Every row gives one point. Each copy is the shape, with its points in the same order, turned, moved and blurred by noise. Say if it was mirrored as well.

Shape, 8 rows:
[[ 39  46 -24]
 [-21  13 -19]
 [-27 -23 -40]
 [ 35  21 -50]
 [-25 -13  27]
 [ 37 -16 -38]
 [-29  18   6]
 [ 27   8  20]]
Copy 1:
[[ 23  30 -43]
 [-19   0   0]
 [-21 -44   5]
 [ 18  -5 -49]
 [ -1   2  52]
 [ 37 -27 -26]
 [-21  15  25]
 [ 37  20  12]]
Copy 1 is: only turned
Copy 2 (8 x 3):
[[ 36  49  20]
 [-22  24 -13]
 [-17  10 -52]
 [ 41  51 -19]
 [-33 -21  11]
 [ 41  12 -29]
 [-39  15  11]
 [ 24 -11  28]]
Copy 2 is: only turned
Copy 3 (8 x 3):
[[ 40  54 -18]
 [-18   8 -31]
 [-11 -21 -54]
 [ 36  36 -44]
 [-23 -21   9]
 [ 50  -4 -48]
 [-29   7 -11]
 [ 22   5  15]]
Copy 3 is: only turned
Copy 4, 8 rows:
[[ 43  32 -28]
 [-21  13  -7]
 [-40 -16 -30]
 [ 26  10 -55]
 [-19 -19  32]
 [ 19 -24 -44]
 [-18  17  17]
 [ 34  -8  14]]
Copy 4 is: only turned

Shape (8 x 4):
[[-16 -18 -37 -18]
 [ 17   1  33 -13]
 [-25   7 -21 -52]
 [-22  58 -11 -11]
 [  7   5   6   0]
 [ 27  42  47  32]
 [ 27  14 -16 -11]
 [ -4 -25   8   7]]
Copy 1, 8 rows:
[[ 27   8   6  53]
 [ 10 -22  42  -9]
 [ 51  28  36  39]
 [ 19  60  22 -10]
 [  5  -5  18  -2]
 [-24  -2  22 -55]
 [ 34  -4  -2  -6]
 [ -9 -19  19  26]]
Copy 1 is: mirrored
Copy 2, 8 rows:
[[ -3 -56 -27 -30]
 [ -1   0  24  -5]
 [-27 -24 -25 -60]
 [-18  14 -56 -14]
 [  5 -12  -8  -3]
 [ 15  36   4  31]
 [ 28 -11 -20 -29]
 [ -6 -42   5   2]]
Copy 2 is: only turned
Copy 3 (8 x 4):
[[-14 -21 -38  -6]
 [  8 -18  35  17]
 [ -6 -17 -14 -45]
 [ 10  41  -4 -20]
 [  7  -4   6  21]
 [ 27  33  41  49]
 [ 35  -8 -11   6]
 [-19 -23  -1  30]]
Copy 3 is: only turned

Shape:
[[-36 -18  24 -16]
 [-15 -30  39 -15]
 [ 11  34  -1  15]
 [-21   5  13  38]
 [ 18   1 -40 -34]
 [-56  15 -43  -5]
 [ 19  20  37   0]]
Copy 1:
[[ -1  11  44  34]
 [ 22   4  60  26]
 [ -1 -38  -1  -9]
 [ 16 -33   2  38]
 [  1  25  -2 -39]
 [-36  22 -25  28]
 [ 11 -44  40 -11]]
Copy 1 is: mirrored
Copy 2:
[[-42 -23  -5  -7]
 [-33 -35  10  12]
 [  9  37  -1   1]
 [-29  24 -20  26]
 [ 38 -12 -22 -35]
 [-26  20 -58 -44]
 [  1  14  33  12]]
Copy 2 is: only turned

Shape:
[[  3   3  11   9  -6  -3]
 [ 11  -6  -7 -35   0  -1]
 [ -7  15   6  -2  23 -31]
 [ 10  11   0  10 -21  -5]
 [-60  15  -7  11 -16  16]
 [ -1  13   5   4   1   7]
 [-20  13  22  11 -12 -24]
 [ -1 -31  -2   6 -16  10]
 [  6  -2 -10   4  13 -21]]
Copy 1 (9 x 6):
[[  4   8  -1   7  -8  -4]
 [ 25 -18 -10 -25   5  13]
 [-15   4  -9 -17  19 -17]
 [ 19   4   5  21  -4  -5]
 [-31 -17 -16  42  10  35]
 [  5  14  -8   5   1   8]
 [-17  -3  18  16   7 -12]
 [  7 -18  -8   4 -36   8]
 [  4  -3 -18 -10   3 -18]]
Copy 1 is: mirrored
Copy 2 (9 x 6):
[[  6   0   6  17   1  -6]
 [ -2 -20  -5 -25 -16 -10]
 [ -7  23   1  -8  12 -29]
 [ 16   2   0  18 -15  -4]
 [-29  28  -9  24  -1  46]
 [  7   4   5   4   5   5]
 [-17  21  14  27  -4 -12]
 [ -6 -32 -14  23  -1   7]
 [  2   2 -17   2   9 -24]]
Copy 2 is: only turned

Shape:
[[ -8  11 -29  14  17  -5  -5  10]
 [-11 -19  30   8   4 -14 -17 -27]
 [-14  10   1  24  -9  -4   5   3]
 [ 13  17 -20  11 -10   9 -17  10]
 [  9  16  13  -5 -13 -17  10  -6]
 [ -3 -22   4  23 -18   9  -6 -12]
 [ 14  -6 -12  24  -9  -7   7   8]
 [ 53 -15 -11  12  17  16 -36 -58]
 [-11   4 -26  25 -26  -8 -18  -2]
 [  7   2 -27 -22 -26  13 -22  18]
 [-10  -7  53   5   2  -6 -32 -14]
 [-18  16  -3  -1   3  13  -7  -1]]
Copy 1, 12 rows:
[[-15  19 -18  -4  23 -11   0  -2]
 [-18 -20  29 -13 -20 -30 -13  -7]
 [-21  16   4  11  -7 -14  11   8]
 [-12  25 -13  -3  -3  16  -8   1]
 [ 14   6  10  -8 -19  -7  13  10]
 [-33 -11  13   8 -16   3   2 -12]
 [ -7  13   2  11   1   6  12 -19]
 [ 11 -42   2   2   2  25 -59 -25]
 [-28  14 -27   8 -20  -3   0 -11]
 [-20  16 -23 -35 -13  30   5   0]
 [-21  -3  46 -22 -30 -26 -27   5]
 [-23   8  -1 -12   1  -7  -3  25]]
Copy 1 is: mirrored
Copy 2 (12 x 8):
[[ -3  10 -38   8  -1   6   1  12]
 [-20 -34   4  26  22   6  -1 -16]
 [ -5   0 -15  35   2  -1  21  11]
 [ 20  16 -15  14  -8   6  -7   4]
 [-12  -5  18  12  -8  16  13  12]
 [ 14 -18  -9  28   5  -6  17 -20]
 [ 19 -14 -18  17  -6  11  19  13]
 [ 27 -16  -5   7  14  60 -22 -54]
 [  8  -3 -26  34 -26  -8  -2  -3]
 [ 22  13  -6 -11 -20 -20 -11  -7]
 [-18 -21  21  36  39  -4 -15 -10]
 [-15  20 -13  16   8  -3   9  -4]]
Copy 2 is: mirrored

Shape:
[[ 37  22   3  -4  -7   0  -5 -17]
 [-16   8 -20  18  11  -5  -5   1]
 [  1  25  19   4  13 -26 -23 -12]
 [-16  12 -21 -16  21  -7  13   0]
 [ 27   9  -6  10  17 -16  -1  -7]
 [ -8  21  21  -4 -13   1  15  16]
 [-13  -6  -8  11 -14   4 -19  -3]
 [ -6 -26 -30  15   8 -20  25  32]
 [  9  -9   8  -5  31 -18   1  -9]
 [ -2  14  35  13   4  -3  14  13]
 [-20  60  13   2  12  14   3  18]
 [ 27  20 -14   2 -13  -6 -33   1]
 [ -5 -16   5  11   8   3 -15   9]
 [ -5 -14   3  -4  -6 -10 -16  15]]
Copy 1 (14 x 8):
[[ 15  25  -4   2  -2 -23 -16 -25]
 [-18  -9 -25  21   0   3   7   1]
 [-19   9   6  20  13 -28 -22   7]
 [-20 -16 -17  -7  23   1  11 -14]
 [ 12   3 -14  18  13 -27   3  -9]
 [-16  17  15 -15 -11   0  13   4]
 [ -5  -6 -13  15 -18  16 -16   4]
 [ 14 -31 -29   0   0   3  40  21]
 [  8 -18   8  17  26 -17   0  -5]
 [-12  14  27   9  -6 -10  20   7]
 [-49  41   1   3  11   4  17  -9]
 [ 13  28 -29   9   0  -8 -26   2]
 [  5  -8   1  22   0  13  -2  12]
 [  6  -8  -2   2   0   9  -9  21]]
Copy 1 is: only turned
Copy 2:
[[ 38   3   7  -1 -22  17 -23  -8]
 [ -6   8 -11  28   7   4  -4 -13]
 [ 13  18  23  24 -12 -12 -27  11]
 [ -3  27 -21  -4  13  -6 -12  -6]
 [ 36   3   0  17   7  -2 -18  -6]
 [  7  17  -2  -2 -26   6  16  18]
 [-17 -15  -5  20 -15   6  -9  -6]
 [ 12  -8 -47  21  19 -16  22  -2]
 [ 20   1  10  -1  18 -23 -13   3]
 [ 16  13  17   8 -13  -2  25  16]
 [ -3  53  12   8 -10  31   7  22]
 [ 22  -8  -6  24 -21  25 -38   4]
 [ -3 -17   4  13   5  -1  -1   7]
 [ -1 -19  -9  12  -7  -5  -7  19]]
Copy 2 is: only turned

Shape (12 x 9):
[[  3 -16  -7 -23   9 -15  -1  14 -48]
 [-19  16 -29 -26  19   7   2  -7   4]
 [ -1   0 -12  26  12  18   2   8  19]
 [  9  -2  42 -13  14  -5   7 -16  22]
 [  3 -18   0 -14   8 -15 -16  27  13]
 [ 11  -6  15 -21 -19  18 -14 -17  -1]
 [  5 -24  15 -19  17  11 -25  34 -25]
 [  0 -14  51  14  -7  25  -1 -30  30]
 [ 12 -10 -16  -8  20  29  10 -11   3]
 [  3  -2 -27   7  29   2  -6 -24  19]
 [ 16 -40 -22  -9  10 -15  29  20 -15]
 [-20 -18 -22   0  16  14   2 -18  23]]
Copy 1:
[[ 29 -21  -1 -18  17   0 -44  24 -16]
 [ -4  -6  11 -18  25   1 -31 -30  16]
 [ -6 -18   5  25   2   7   1  -7  24]
 [  1  -8  12 -20  23  -8  40  -2 -16]
 [  6  -2 -16 -19   9   5  -2  26  22]
 [ 15   7  -5 -13  -8   8   8 -15 -26]
 [ 28 -15   2 -18   8  38 -12  35  -1]
 [-11 -15   4   9   1  14  55 -15 -30]
 [ 22 -27   0   1  11  12  -4 -31   8]
 [  7  -5 -10  17  36  -3  -5 -30  19]
 [ 29 -49 -24 -11   8 -17 -25  18  14]
 [-15 -20 -19   3  23   9  -5 -29  13]]
Copy 1 is: mirrored
Copy 2, 12 rows:
[[-14 -21  -8 -25 -12  -9  -3  10 -29]
 [ -9  -4 -25  -4   6  36  10   0  20]
 [ 11   6  -5  22  19  11 -20  26  21]
 [ -2   2  23 -10  59   8 -11  -9  -8]
 [-19 -11   3 -23  16   1 -31  16  16]
 [ 12  -3  33  -5   5  14 -14 -23  -2]
 [ -2   1   2 -34  -6   5 -40  20 -22]
 [ 12  16  60  24  48  19 -17  -5  -7]
 [ 24 -19  -7   7  13  30 -15   4   4]
 [ -7 -16 -22  27  26  24 -20  -5  14]
 [  0 -54  -6  -9   6  -7  -7  37  -4]
 [ -8 -15   0  24  19  42 -13  11  17]]
Copy 2 is: only turned
Copy 3, 12 rows:
[[ 18   6  -9 -14 -20 -32 -32   1 -16]
 [ -4  -9 -47 -13   8  -2   5 -15  -2]
 [  2 -17   0   6  25  31  -1  -4 -10]
 [ -7 -13  17 -21  13  -6 -10 -27  43]
 [ 19 -24 -11   1   2   1 -20  13  20]
 [ -1  17   4 -15 -19  21 -19 -16  22]
 [ 31   2  -3 -33   6   4 -41  18  -1]
 [-25  -2  37 -16  17  38 -24 -31  29]
 [  9 -14  -8 -28   4  22   3 -25 -14]
 [ 14 -21 -22   5  19  21  -1 -45  -3]
 [ 18 -44   6 -14 -25 -17 -10   4 -26]
 [-12 -31 -19  -4  12  30 -11 -27  -6]]
Copy 3 is: only turned

Shape (12 x 9):
[[-17 -26  -9 -24 -11 -16  -4   7  16]
 [ 27  21   2   4  35  -3 -24  -4   5]
 [-15 -26 -11 -10  14   9  -1   2   1]
 [  4 -17 -16  -9 -18  22 -24  19   4]
 [ 55  -7   9  35  12 -23  -8  16   4]
 [  2  -9 -20 -23 -36  -5  -4  -2   9]
 [-42  -6 -12   0  -8 -19  45 -14   8]
 [ 27  24  16  51  15 -13 -29  15   0]
 [-18 -13   2   9  -4   6  25 -37   7]
 [ -1 -10 -31 -16  -3   6  14  14  -5]
 [ -1  15  32   7  22  10  25   1  16]
 [ 31  11  30  18  19 -12 -17   9 -30]]
Copy 1, 12 rows:
[[-30   1 -24 -24  -3 -16   5   2 -14]
 [  9   7  11  29  19  -1 -11   8  14]
 [-24  -6 -25  11   5   7  11  -2 -11]
 [  1  -8 -16 -28  16  18   8  22   4]
 [ 54  -6 -10  27  -8 -24 -10  12   0]
 [ -7  20 -17 -38  -8  -3   9   4   1]
 [-41   3 -23   3 -57   7   6 -18 -17]
 [ 32 -22   6  30  -7 -17 -18  13  39]
 [-23  14 -36   8 -26  12  -5 -27   8]
 [ -6   5 -12  -2 -10  25  25  11 -18]
 [ -7 -12   8  23 -12  12 -26 -32  -6]
 [ 34 -16   7  31   7 -20   9 -16  22]]
Copy 1 is: mirrored
Copy 2:
[[-17   1 -20 -28  -4   5  10  25   4]
 [ 39 -24  31   3 -15   5  17   6  -8]
 [ -7   2  -5  -5  13  -4  18  25 -16]
 [ 14  -2 -18   0   9   8 -19  35  -3]
 [ 36 -60  -1  13  -6 -18   8  -6  22]
 [  5   5 -22 -34   8  12 -17   8   8]
 [-30  34  -8 -18  14  -9  34 -19  14]
 [ 33 -34  31  35 -23 -12  -2   0  26]
 [-21   6  12  -8  33  11  21 -16   3]
 [ 17  15 -23 -15  14 -13   7  10 -10]
 [  7  -3   3  27  -6  22  41 -19  -2]
 [ 20 -41  17  26 -26 -13  -3 -16 -15]]
Copy 2 is: only turned
Copy 3:
[[ 32 -17  17 -13   5   0   4  29  -2]
 [ -9 -11  -6  31   7  15  21 -38   0]
 [-10 -25  10 -15   8  -7  13  19  -8]
 [ -4  -3  -8  -6  25  10  -9  20 -24]
 [  2 -12 -36  21 -40  34   4 -15  10]
 [ 27   1   3 -21  16   3 -24   8 -12]
 [ 13  -6  27 -31  -7 -37  -4  15  39]
 [ -6  -1 -37  52 -13  12   7 -12  20]
 [  0 -40  11 -21   8 -15 -12  -6  34]
 [ -5  10   5 -24   1  -8  -2  12 -12]
 [-21 -16  28  20  -9  10  -4  -7  40]
 [ -9 -19 -11  56 -29  -1  -1 -19  -7]]
Copy 3 is: only turned
Copy 4 (12 x 9):
[[ 27 -16 -16 -14  23  -1   2   8  12]
 [ -7  37  -4 -11 -21   4 -37  -2  38]
 [  6  12 -14   4  26  10  -8   7  -3]
 [-10   4 -24 -19   6  18  21  -4  11]
 [ 25  31  23 -14 -30  33 -16 -36  37]
 [  7 -12  -4 -21   5 -15  25   0  10]
 [ 22 -16  32  17  25  -7  -7  33 -11]
 [  0  22  14  -2 -48  45 -26  -3  49]
 [ -1 -13  22  33  17 -10 -15  -5   1]
 [  9  17   4 -20  17  -1  11  11  -8]
 [-10  -8  23  -6   2  19 -52  -6   4]
 [  9  18  -8  -9 -50  22 -40 -15   9]]
Copy 4 is: only turned

Shape (16 x 11):
[[ -5  -2 -21 -15  11  -1  -4  20   4  33  -9]
 [ 36 -12  23   8 -37   1 -26 -14  -2  -7 -12]
 [  4  29 -20  -6   2  18   2  17   5  43   7]
 [ 21  16  17  17  29 -11  31 -49  17   4  -8]
 [ 42 -18   3  21 -32  22   0   2  30 -19 -11]
 [  7  -8 -20 -22  11 -20  21  35  -2  12  10]
 [ 31 -18  39  20 -31  14  -3  10  -3  -3 -21]
 [ 35  23 -12   8  -6 -19  26 -32 -10   5  -7]
 [  9 -26  11  12 -39  20  11  10  -3  -3 -25]
 [ -5   5  15 -29 -25  -5  40 -20  34  -4  23]
 [  4  21 -19 -31  11   5  44   6   5   4   0]
 [-10  47  14  14 -17 -10  39  -6  23 -23  19]
 [ 28 -17  10  -7 -30  20 -25   7  -4  10 -52]
 [  0 -40 -16 -12 -17  31 -32  13 -29 -11 -10]
 [ 11 -29 -17 -22  -6  33  -4  25 -31  43   5]
 [ 25  27  26 -25  13   1  36 -20  15 -21  15]]
Copy 1:
[[ -8   4   6  -4   1   3 -39  18 -11  12 -25]
 [ 19 -26  12  -5   3  28  15 -28  38  19 -20]
 [ -1  20  11  25  -5  28 -29  22 -21  10 -23]
 [-26  -3   0  40  26   9 -10 -47   0  12  31]
 [ 13 -42  -3  10  25  26  31   7  24  17 -14]
 [  5  22 -13 -21  21  -6 -20  11 -24   9 -15]
 [  8 -36  23  -9  17  33  26 -26   8  10 -29]
 [  2   9 -16  20  -5  18   1 -35  -6  32  21]
 [ -6 -35  22 -20   1  24  25   1   0  16 -17]
 [-35  38   6  -1  33  22  24   5  21  14  14]
 [-28  27 -25   2   7  20  -7  10 -23   0   6]
 [-23  38   2  38  15   1  47 -12  -7   2   0]
 [ -4 -46   5 -16 -14  36  -6 -12  20  21 -42]
 [ 20 -32  15 -40 -23  12 -10  17  19 -18 -16]
 [ 18  -7  23 -34  -7  40 -40  27 -17   0 -15]
 [-24  28 -21  16  35  30  11 -31   7 -14  13]]
Copy 1 is: only turned
Copy 2 (16 x 11):
[[ 16  -7 -13  21 -12  12 -28 -15  11  17  -4]
 [  1  24  13 -16 -16 -41  30 -15  13  -1   1]
 [  7  -5  -3  55  -7   6 -16  -9  -6  11 -14]
 [ 24 -46 -19  18  25 -29  30  16  26 -28  -4]
 [-17  13  -1  -2 -39 -28  29  -4  28 -20 -22]
 [ 20   5 -29  14 -19  -6 -47  10   4  -4  -5]
 [  5  36  -2 -12 -18 -20  40  11  15   7 -13]
 [  7 -30 -20  13  10 -49  11   0 -11 -14 -16]
 [-13  15  -2 -24 -27   1  21  12   4   7 -17]
 [  5 -21  33   7  -6 -23 -21  47  12 -29 -13]
 [ 26 -25 -11  19  -7   1 -27  17 -15 -26 -32]
 [-12  -1   4  21  33 -24  -9  37  12 -37 -39]
 [ 16  17   5 -24 -33  -7  28 -31   5  24 -23]
 [ -3  26  -3 -28 -34  22  -4 -35 -12  -7  17]
 [ 14  10 -11  18 -44  22  -9 -12 -28  20  23]
 [ 41 -10   7  20   5 -29   1  29   4 -54 -22]]
Copy 2 is: mirrored
Copy 3:
[[-25  -7 -12  18  -6 -12  -8  12  11  18 -24]
 [  8  27   5  18  -1  14 -43   2 -25 -25  21]
 [-46   3  -2  -1 -19   6  -4  26  -7  25 -25]
 [ 11  35  23   9 -60  -2  31  -3  -1 -11   2]
 [ 12  13   1  19 -28  55 -42  -4   0  -9  10]
 [-12 -22 -17  10  -6  -5   1  36  32   7  -1]
 [  2  16  -8  38  -1  36 -19   4 -27 -26  22]
 [ 14  15   2 -20 -46  -4   6  22 -15 -20  -4]
 [  9 -11 -17  33  -7  33 -20  -3 -27  -3  14]
 [ -8 -21  32  17 -57   0 -10  17   2  17  42]
 [-10 -34  17   1 -35   4  18  32   9  11 -11]
 [-30 -12  20 -22 -52  22  18  -3   4  -8  43]
 [  1   0  -5  40   7  18 -41  -6 -33 -23 -21]
 [ 21  -9  -5  16  43  14 -30  -4 -11  23  -5]
 [ -5  -4 -17  27  23   8 -17  43 -19  41 -21]
 [  0  -1  55   7 -39  10  18  26   9 -14  22]]
Copy 3 is: only turned
